Rows are points. Each copy is the shape, with its points in the same order, turned, moved and blurred by noise. Some copies are also mirrored. Which?

Shape, 8 rows:
[[-34 -29  47]
 [ 31  25   2]
 [ 28  21   3]
 [ 10  30 -25]
 [ -4 -20   4]
 [ -4  31   4]
 [ 19  -1 -21]
 [-17  17  13]]
Copy 1, 8 rows:
[[-32  -1  60]
 [ 45   4  -7]
 [ 38   6  -1]
 [ 20  12 -22]
 [-11 -18  18]
 [ 17  27  11]
 [ 15 -14 -21]
 [ -1  28  18]]
Copy 1 is: only turned
Copy 2:
[[  9 -51 -32]
 [ 31  34  18]
 [ 28  25  17]
 [ -3  40  11]
 [ -3 -17  11]
 [  8  26 -15]
 [ -1  16  29]
 [  6   3 -22]]
Copy 2 is: mirrored
Copy 3, 8 rows:
[[-40   7  41]
 [ 19 -32 -18]
 [ 20 -27 -12]
 [ 28  -2 -34]
 [ 11   8  17]
 [ -5 -14 -28]
 [ 40  -1  -5]
 [-14   0  -9]]
Copy 3 is: mirrored

Shape, 7 rows:
[[-10  34  -6  20]
 [-18  20  38 -49]
 [ 46 -26 -12  28]
 [  4 -12 -31  12]
 [  8  12 -11 -32]
 [  6  -8  -5  11]
 [ 31   2 -29 -27]]
Copy 1:
[[-39  13   7  10]
 [ -5 -45  19 -35]
 [ 11  -1 -38  60]
 [-16  10 -41  18]
 [-29 -35 -23  -1]
 [ -5   2 -21  15]
 [-27 -38 -43  22]]
Copy 1 is: mirrored
Copy 2 (7 x 4):
[[  7  26 -11  -3]
 [  1  -7  40 -56]
 [ 22 -43 -21  42]
 [ -9 -22 -33   6]
 [ 11 -22  -9 -41]
 [  1 -18  -7  11]
 [ 26 -39 -31 -26]]
Copy 2 is: only turned

Shape:
[[ -6  21  36  23   2  28]
 [  5 -12 -36 -38 -25 -23]
 [  0 -28 -27 -22  -7 -27]
 [-10  37   1   2 -21 -39]
 [ 12  10  30  40  17  22]
 [ 16  30 -30  30 -30 -23]
 [ 42   0  59   4  27  18]
 [  3   9 -36 -12  24 -12]
 [-18 -16 -44 -29 -16   0]
 [  1 -12  29  17  11 -12]]
Copy 1 (10 x 6):
[[ 21  26  19  -8  47 -18]
 [-32 -11 -16  -3 -39 -11]
 [-26 -31 -24   3 -28 -30]
 [  3  36   1  13 -24 -60]
 [ 48   2  13   8  50 -23]
 [ 40  27 -34  -3 -24 -33]
 [ 30 -16  59  -2  39  -3]
 [  0 -11 -14  48 -14 -12]
 [-30 -22 -36  10 -11  -9]
 [ 14 -19  16  -6  29 -39]]
Copy 1 is: mirrored
Copy 2:
[[ -2  32  40   1   4  29]
 [-24 -21 -34  -5 -11 -38]
 [-17 -37 -15   6   1 -34]
 [-33  26  23  -7   2 -46]
 [ 22  19  47  16   4  20]
 [-11  26  15  20 -38 -50]
 [ 48   7  37 -28  19  23]
 [  2   6 -21  27  19 -33]
 [-35 -19 -37  19  -7 -14]
 [  3 -10  41   2  14  -2]]
Copy 2 is: only turned

Shape (14 x 8):
[[  3  19  40 -21  -7  -4   2  -8]
 [-23 -10  17  19  -5   9  -6 -19]
 [  6  28   2 -14   9 -10  -8  -8]
 [ 18  29  -6  -6  -4  10   9  17]
 [  7  20  -4 -13 -16  -9 -10  10]
 [  8   0   9  14 -12  -2  16 -14]
 [  6  30  14 -11  21 -25   9  13]
 [-21 -11  31  47 -21 -16 -16 -12]
 [ 16  38  25  -2   5  -9  -4 -26]
 [-21 -19   5  28 -12  -1 -22 -25]
 [  6  21  -3 -28  -2 -17  15   0]
 [-22 -25  11  38  -6  22 -17   2]
 [  1  34 -13 -20   8  -3  20   9]
 [ 32 -27 -25  -4  18   2   2  40]]
Copy 1 (14 x 8):
[[ -9  18  23 -13 -28  13 -23  18]
 [-26  20   4  16   0  11   4 -15]
 [  4  21   1 -18   4  -7 -26  11]
 [ -2  13 -11 -15  -3   0  -7  45]
 [ -8  12 -18  -2 -14 -13 -23  26]
 [  1  13  -6  10  -6  11   6   5]
 [ 10  19  24 -23   2 -19 -14  31]
 [-20  27   9  53 -13 -11  -2 -21]
 [ 19  35  14  -8  -6  10 -31  10]
 [-25  21 -10  26   5   3  -6 -33]
 [  2   6  -2 -30 -16 -14 -12  19]
 [-47  15  -5  36  15   7  13 -11]
 [  2  19  -8 -39  -1 -18  -3  30]
 [ -8 -42 -18   2  33 -10   0  44]]
Copy 1 is: only turned
Copy 2, 14 rows:
[[ -4  15  43  -5  -5  -7 -11 -20]
 [  3 -20   6   4  -5   6  13 -16]
 [ -9  20   3 -10  19 -22 -10  -9]
 [ -4  32  16  -6  12 -16   6  20]
 [  2  21   7 -14 -10 -28   2  13]
 [  9  15  14  21   0   6   6   0]
 [-15  20  20  11  16 -34 -26  -8]
 [ 32 -31  10  25  -6 -12  29 -27]
 [  2  29  21  -3  19 -15   1 -36]
 [ 18 -29 -18   0  -3   6  17 -15]
 [-15  35   7  -2  -9 -14 -17  -6]
 [ 18 -45   4  10   3  10  22   7]
 [-30  31  12   3   5 -20  -8  11]
 [ 15   2  -3   3   9  -4 -37  60]]
Copy 2 is: mirrored
Copy 3, 14 rows:
[[ 12  -8  24 -17 -35  -2  27 -13]
 [ -2 -31   6   6  -2  13   4 -30]
 [ 11  15  14 -21   1  -7  24 -12]
 [  5  17   0 -13  -5  15  33  16]
 [ 17  22  -5  -8 -14   2  13  -2]
 [  6 -22  -8   1  -5   2  34  -8]
 [-12  19  18 -20 -13 -22  32   5]
 [ -9 -26  -5  42 -16  -2   3 -40]
 [ 14   9  22 -11 -12  -4  50 -30]
 [ 10 -28  -7  17   8   6  -7 -36]
 [  9  10  -5 -33 -17 -12  25   3]
 [ -9 -33   4  29   9  25  -9 -15]
 [ -7  18  -3 -39  -6   5  31   7]
 [ 11  -3   1   1  24  -9   0  55]]
Copy 3 is: only turned
Copy 4, 14 rows:
[[-13   1  13 -24 -10 -22  23 -14]
 [-47   5   4  11  -5  -1   2 -28]
 [  3  15  -9 -14 -12 -16   3 -11]
 [ 10  22  -5 -21 -17  10  13  10]
 [ -5  -2  -6 -11 -15  -7   2  19]
 [-17   9  12  20 -12   8  19  -6]
 [ 11  29  -4 -13  10 -27  11  13]
 [-50   4  37  31 -13 -14 -16 -12]
 [ 16  14  12  -8 -25 -29  14 -25]
 [-42  -3   9  26  -7   5 -19 -32]
 [  5   2 -20  -5  -8 -12  26  13]
 [-57  19  22  10  -2  15 -25 -19]
 [ 11  30 -32 -12  -7  -9  22  12]
 [  9   8   1  -4  36  46  -8  29]]
Copy 4 is: only turned

Shape, 15 rows:
[[ -4 -10  -4 -10 -13  13  -6  17 -12 -13  -5]
 [ -2  11  -7  -5   2   0  13  17   8 -13  11]
 [ -3   8  -4   8 -13   9   2 -13   8  21  -5]
 [  7   2  11  -1  -9  -5  19   2   7 -10   4]
 [  0  -1   2   7  -2   3 -23 -16 -15 -14   9]
 [  5 -11  -7  -1  22 -20  17  -9  11   3  -9]
 [  7 -11  -3  -1  40   4  19  -6  10  -7 -12]
 [  6  11  32   8  -7   7  -3 -16   0   5 -10]
 [ -4   9   3   9  37  -6  -3 -10  -5  25  60]
 [ -5   8   7  -5  -4   2  -4  21   9  14  -7]
 [ -2  12  -5   9  -9  -1  20  21 -21 -10  -4]
 [  3   2  17 -17  -4 -37  22  10  -1  -2  -6]
 [  9 -33  16   3  -6  13 -16 -15  -2   6   1]
 [ 37  -2   1  -8  -8   9 -25 -14   6   2  -7]
 [ -5  12  -6  -8  -7  10  13 -18 -13   6  -1]]
Copy 1, 15 rows:
[[-20  -8   3   1   5  18 -11   8 -15 -12 -11]
 [-10  24  12   7  -2  10   9  10   2 -17  -7]
 [-12  10 -21 -16  -2  10  10 -14   9   2 -12]
 [ -1   3   9   5  -5   7  16 -12   2 -14  -8]
 [-11   4  -3 -15   1  -9 -19  -3  -6  -7  14]
 [  5   3 -18  20  12 -10  25   1   5 -10   1]
 [  7  17 -17  33  28  -4   4  -5  10 -10   4]
 [ -3   7  -2  -9  -1  -9  -2 -36   0   4  -9]
 [-21  39  19 -26  48 -23  35   6  -2   2  17]
 [-17  13   3   1  -4   7   7   2  -2  11 -27]
 [ -8  -1  10  -4   1   9  -1   8   9 -33 -26]
 [  0  -6  10  16 -14 -17  31  -1 -13 -17 -28]
 [ -9 -22  -7  -3  14   5   2 -18 -11  16  20]
 [ 26   4 -14 -14  -3   7  -4  -6 -16  17   4]
 [-12  10 -18 -14   8   7   7 -14  -8 -26 -10]]
Copy 1 is: mirrored
Copy 2:
[[  4   2  -9  -4 -22  10 -10   2  -2  -8   5]
 [ -5   2   5 -11  -1  14  15  19  12 -15  10]
 [-13 -16   3   1  14  -3   4 -10   8  13  -4]
 [  9 -14  12  -6  -4  14  20  13   7  -5  -3]
 [  8 -18   8  16  -8  -7  -9 -11  12 -17  19]
 [ 19 -13  14 -21  30  10   1   4   9 -17  -7]
 [  6  -7  24 -10  27  19 -15  12   5 -30 -16]
 [  4 -14  28  18  -4  -3  11 -14   6   4 -14]
 [-10 -14  49   7  34  -1   2  12  -7 -13  55]
 [ -5  16  11 -11  -2   2   4   1   6   8  -1]
 [  3   7 -11   0  -3  -5  24  15  -7 -20  -1]
 [ 31   2  17 -27   3  12  32  -2   0  -7  -1]
 [ 18 -26  18   8  -8   3 -27  -4  -4  11   1]
 [ 19  -6   6  24   3  19 -14 -15  24  12   3]
 [-11 -20  -4   3   8  11  12 -16  -8  -8   3]]
Copy 2 is: only turned
Copy 3 (15 x 11):
[[  4   1  -8  -5   0  -2  14   4 -10 -18 -22]
 [-12   7  -8   9   4  -7  18  17   0   2   3]
 [  6  -3  -4  16   4  20   6  -8   9  27  -8]
 [  0  -4  -3   5   0 -10  23  -3  19   4   2]
 [ 18  10 -22  19 -13   5  -8 -14   0  -8  -1]
 [ -8 -11  -8  -1  25  -4  -5  -6  11   8  20]
 [-18  -5  -7 -12  16  15  -7  -1  16  -8  26]
 [ 22  12   6  10 -15   8   8 -21  24   5  -3]
 [  2 -21   4  50 -18  14 -16  18  -9   3  45]
 [  3   9  16   4   2  -3   2  16   6   8 -14]
 [ 11  13  -1  11  20  -3  32   9  -5  -9   3]
 [  2  -3  18  -1  10 -36  15 -10   7   5  10]
 [ 20 -21  -6  -2 -16  16 -15 -15  11  -8 -10]
 [ 25   2 -19 -22 -24   5  -9  -7   5  11   0]
 [  3   5  -4  11   4  15  20 -17  -9  11   4]]
Copy 3 is: only turned
Copy 4, 15 rows:
[[ -9 -11  -6 -14 -11 -10 -11  22 -14 -18  -2]
 [ -6   9   2 -18  10  10  -8  23  -4 -11  20]
 [-14  15  -4  10  -9   6  11  -2  -7   7  -1]
 [  6  12  13 -12  -2   4  11  17 -14 -13  14]
 [  9  -1   4   8  -6 -21 -16   5  11  -8   2]
 [ 12   1   1 -21  25   4  17  -3  -9  -1  -3]
 [ 20  -6   1 -22  26  16  14  14   5   7 -13]
 [  0  12  26  15 -11  -1  12   7   0 -11 -14]
 [  1   3  38   1  28   4 -31   1  11  46  19]
 [-22   2   9  -3   5  16  -6   8 -17 -17  -2]
 [-20  18   0 -16   9 -19   2  36  -8 -12   5]
 [ -3  11  25 -32  13  -5  12   0 -26 -24  10]
 [ 15 -21   8  15 -14  -9   4   4 -20   4 -11]
 [ 25  12  -4  10 -11   3 -18  -3 -20 -12 -18]
 [ -3  21   2 -16 -15  -8   3   6   4   8  -3]]
Copy 4 is: mirrored

Shape:
[[ 25 -33   7  10 -30  -2  57   6 -14 -13 -19  15]
 [  9 -12  12 -19 -27  35 -22  41  -3  11  19  30]
 [ 18  39   2 -41  23   0   1  -9 -32 -28  32 -33]
 [ 46  13 -24  -7  11  -5   3 -49 -48   3 -16  -8]
 [ 37   3 -25  29 -34 -43  40 -32 -29  -3  -3   1]
 [-34  39  15 -35   6  12 -15  23 -51  -2  16 -33]
 [  5  14  13 -45 -16   5 -17  41  18  23  14  11]
 [ 14  12  41  -1 -13  10 -15  28  -1  -8 -16   3]
 [ -2   6   6  -7  29  22 -18  11  20  23  16  38]
 [-15  47  29 -26 -18  52   8  10  -8   4   1 -35]
 [-27  38  12 -55  -8   4 -28 -28 -30 -29  24 -18]
 [  7 -15  43  -5 -17   7  19  24   4  30 -11  26]
 [ 28 -10   3  38 -17  -2  22 -19 -17  -4   0 -25]
 [  9  10 -37  -9   4 -15   8 -27 -24 -25 -21 -33]
 [ 20  -6  -9 -25  23  -6 -17 -39 -19  12  13 -36]]
Copy 1:
[[ 39 -20   7  16 -32   5   7  18 -20  18 -17  46]
 [  2  -2  -3 -39 -13  24 -40  26   9  39  11  -5]
 [ 16  19 -15  -1  23   6   1 -44 -33 -23  13 -38]
 [ -4  16  -6  51  12  14  -5 -21 -57  14 -37 -10]
 [ 13   3 -28  60 -36 -17   8  -5 -39   8 -14  33]
 [-32  34  24 -41  12  -8  -7 -14 -18 -31  23 -20]
 [ 10   9 -16 -51  -7  -5 -35   0  20  28  -9 -25]
 [  9   3  31   3 -21   7 -20   9  25   8  -8 -15]
 [  8  23  -5 -15  38  16 -26  -3  28  45  -6   6]
 [-24   5  35 -43 -16  17  17 -38   6   6   8 -16]
 [-30  -3  -1 -17  22   6 -38 -52 -20 -34  12 -21]
 [ 24  -6  33 -17 -14 -12 -27  15  17  41 -16  24]
 [  2 -17   1  49 -17  -6  27   0 -15  18   6  11]
 [-12   3 -18  29   6   7  18 -12 -31 -33 -27  -3]
 [-10 -14 -14  18  42 -11   5 -19 -37  11 -19 -33]]
Copy 1 is: only turned
Copy 2 (15 x 12):
[[ 24 -17 -25 -10 -48   3  20 -18  13  14 -37  30]
 [-19  -9  25  12 -36   2 -14  38   0  25  21  32]
 [ 27  33  27 -51  21   3 -19   7 -37  18   2 -17]
 [ 40  -4 -22 -26  35   5 -32 -13 -45   3 -29  37]
 [ 56  -3 -59  10 -14  13 -12 -31 -27   4 -27   9]
 [-23  20  35 -32   0 -37 -16   8 -57  17   6 -25]
 [-11  24   9 -10 -28 -24 -27  28   6  41  39  23]
 [ -1  10  31   9 -15 -28 -21   4  18  14 -11  13]
 [-23  25   4   8  16  -2   4  27  10   3  34  43]
 [-46  27  33 -25  -6  -4 -30 -15 -14  42 -19  -9]
 [ -8  30  23 -55  -3  -4 -53   8 -40 -18  13 -19]
 [-12  -3   5   8 -31 -27   5 -19  22  22  12  41]
 [ 21 -24 -20   9   8  14  -5 -26  -1  13 -31  -6]
 [ 24   4 -36 -39  21  -6 -25   9 -26   2 -40  -9]
 [ 17 -14 -13 -44  45  -1 -31  -2 -18  11  17   6]]
Copy 2 is: only turned
